Each row is a point. To make a cloud, some directions were put in groups of two or more. Within a group, all points are equally far from the middle, so they leave a hole (a ring in 2 directions, a hollow ball in 3). The other directions are filled evenly. Then the cloud was stretched, turned, moved and blurred a little. How many holes are there, and how many directions does each take, smallest first?
In the rows, 128 means zero.

Cloud (14 x 2):
[[158 120]
 [123  69]
 [178  62]
 [106 123]
 [172 107]
 [ 81 154]
 [120 106]
 [ 86  80]
 [177 100]
 [105 171]
 [182 145]
 [202 140]
 [110 109]
 [ 87  74]]
Holes: 0

Cloud (21 x 3):
[[102  98  58]
 [ 81 173 112]
 [159 100 154]
 [170 147 142]
 [ 80  90  88]
 [124 162 163]
 [150 104 166]
 [100  60 158]
 [ 70 139  91]
 [ 62 144 105]
 [ 95  61 119]
 [132 184 171]
 [174 150  93]
 [111 171 124]
 [101 159  78]
 [142 179 131]
 [ 63 133 147]
 [ 49 151 158]
 [ 67 104  79]
 [159 150 157]
 [ 61 133  95]]
Holes: 0

Cloud, 48 rows:
[[142 166  72 191 138  94]
 [180  85  94  89 137 181]
 [166 179  66 126 140 168]
 [127 134 142 162 137 222]
 [152 108 217 157 140 120]
 [124 104  60 183  95 165]
 [163 198 172 110 130 114]
 [134 121 124 201 164 150]
 [126 132 115 187 180 150]
 [101 180 163 184 121  87]
 [ 93  85  95 125 107 103]
 [177 126 125 138 200  95]
 [ 99 155 165 199  66 100]
 [129 160  58 188 102 105]
 [140 136  57 120 163 191]
 [147  92 107 119 175  88]
 [145  83  91 186  75 116]
 [166 121 124 200 167 124]
 [144 131  78  93  64 157]
 [184 166 152 113 186 102]
 [122 132 134 158 194 108]
 [125 133 146 121 132  53]
 [157 114 224 127 109 141]
 [210 164 116 171 117 104]
 [157  88 142  85 145  98]
 [ 73 144 187 120 108 175]
 [157 195  87 107 148 147]
 [148 159  95 179 176  89]
 [157 184 125 118  62 130]
 [156  97 212 134 147 127]
 [190 171  89 128  84 133]
 [190 175  99 102 140  89]
 [166  76 139  75 137 147]
 [191 149 172 160 111 172]
 [182 153 124 153  77 179]
 [143  92 137 100 142  77]
 [ 94 146 159 140  41 177]
 [132 133  77 163 156 198]
 [148  60 137 116 104 103]
 [129  95 155 155 185 122]
 [136 165 132  67 151 140]
 [160  73 142  86 127 113]
 [184 126 100 134  67  83]
 [103 138 121 143  34 175]
 [174 124  60 117 105 187]
 [145 120 196  86 152 171]
 [129  52 106 141 118 118]
 [182 154  78 168 125  64]]
Holes: 2 (2, 4)

Cloud (80 x 8):
[[ 87 198  84 155 134 106 144  85]
 [184 154 130 119 119  89 122 188]
 [144 158 211 159 109  68 127 151]
 [160  91 119 157 163 116  76 127]
 [166 169 202 162 106 103 111 108]
 [ 77 202 148 173 149 100 133 110]
 [ 85 175  88 100 202 148 152 128]
 [145  84 195 175  53  97 131 115]
 [154 109 142 129  31 107 123 116]
 [133 143 202  73 146  83 121 123]
 [120 145 179 159  61  86 134 137]
 [115 156 156  50  93 144  74 137]
 [163 143 158  46 133 123  94 122]
 [ 62  89 110 161 154 106 109 173]
 [129 181 100 179 139 148 108 174]
 [ 86 172 132 124 149 164 146 172]
 [ 92 119  79  57 156 167 131 152]
 [164  76 165 171  85 136 159 136]
 [131 210 137  93 162 159 138 121]
 [129 211 126 126 167 120 188  93]
 [159 163 110 115 181  80  45 171]
 [100 130 147  96 106  65 128  65]
 [140 138 188  80 121 105 172 134]
 [ 49 167 149 163 144 107 135  74]
 [179  91 185 102 103 106 107 167]
 [126 128 161  84 168 194  79 160]
 [155  98  88 137 104  83  72 132]
 [236 107 118 106  90 119  94 113]
 [113 137  58 120 123  76  97 122]
 [137 111 170 190 176 105 125 180]
 [125  82 127 158 202 120 160 156]
 [173 103 128  59 162 125 156 136]
 [ 85 161  70 129 187  83 105 185]
 [133  76 167  61 170 127 129 175]
 [ 86 207  94 178 113 132  98 111]
 [190 104 157  82 147 127 109 185]
 [141 177  95 188 166 119 185 117]
 [113 102 117 160 110  69  83 174]
 [138  84 101  89 169 125 131  96]
 [138  65 151 131 163 170 139 159]
 [144 198 151  80 123 138  74 167]
 [187  69 163 160 154 120 105 121]
 [176 187 175  95  92 121 128  83]
 [232 137 109 149 134  87 136 111]
 [106  59 125 127  94  87  57 144]
 [100  95  85  87  78 159  86  95]
 [154 156 146 107 159 128  63 215]
 [161  66 172 169 156 130 158 160]
 [166 110 144  71  75  99 135  81]
 [163 101 102  83 144 115  34 121]
 [ 88 168 149  82 174 112  58 111]
 [101 187 152 123 130 178 133  94]
 [133 102 180  96 216 158 133 145]
 [124 122 193 205  92 115 115 128]
 [106 126 121  97  98  98 168  83]
 [127 170 139 126  79  49 133  72]
 [155 107  88  97 137 124 122  67]
 [ 98 109 116  90 142 206 147 117]
 [ 98 130 153 167 164  91 104 210]
 [147  60 134  86 130 123  28 153]
 [117 147 153 147 119 176  77  96]
 [112  75 136  74 117 114  31 106]
 [141 181  81  95 151  94  44 110]
 [ 91 140 136 123 230 116 182 147]
 [210 100 112  87 144 112  99 131]
 [205 132 111 161 100  95  79 111]
 [167 177 113 118 153 122  41 132]
 [136 111 155 135 139  90 174 175]
 [161 125 150 128  58 101  45 152]
 [ 67 154  96 160 149  63  92  94]
 [161  86 143 108  64  77 133  85]
 [144 138 159 109  44 123  93  64]
 [ 55 107 160  69 150 168 101 168]
 [105 173 117  61 202 126  86 124]
 [101 127 104 134 101  80 135  59]
 [164 101 138 179 114  51  98  96]
 [ 99 105  73 135 163 149  73 102]
 [146  91 216 160 129 135 112 154]
 [117 206 126 145 124  86 138  62]
 [164  84  86  83  92 176  64 101]]
Holes: 1 (6)
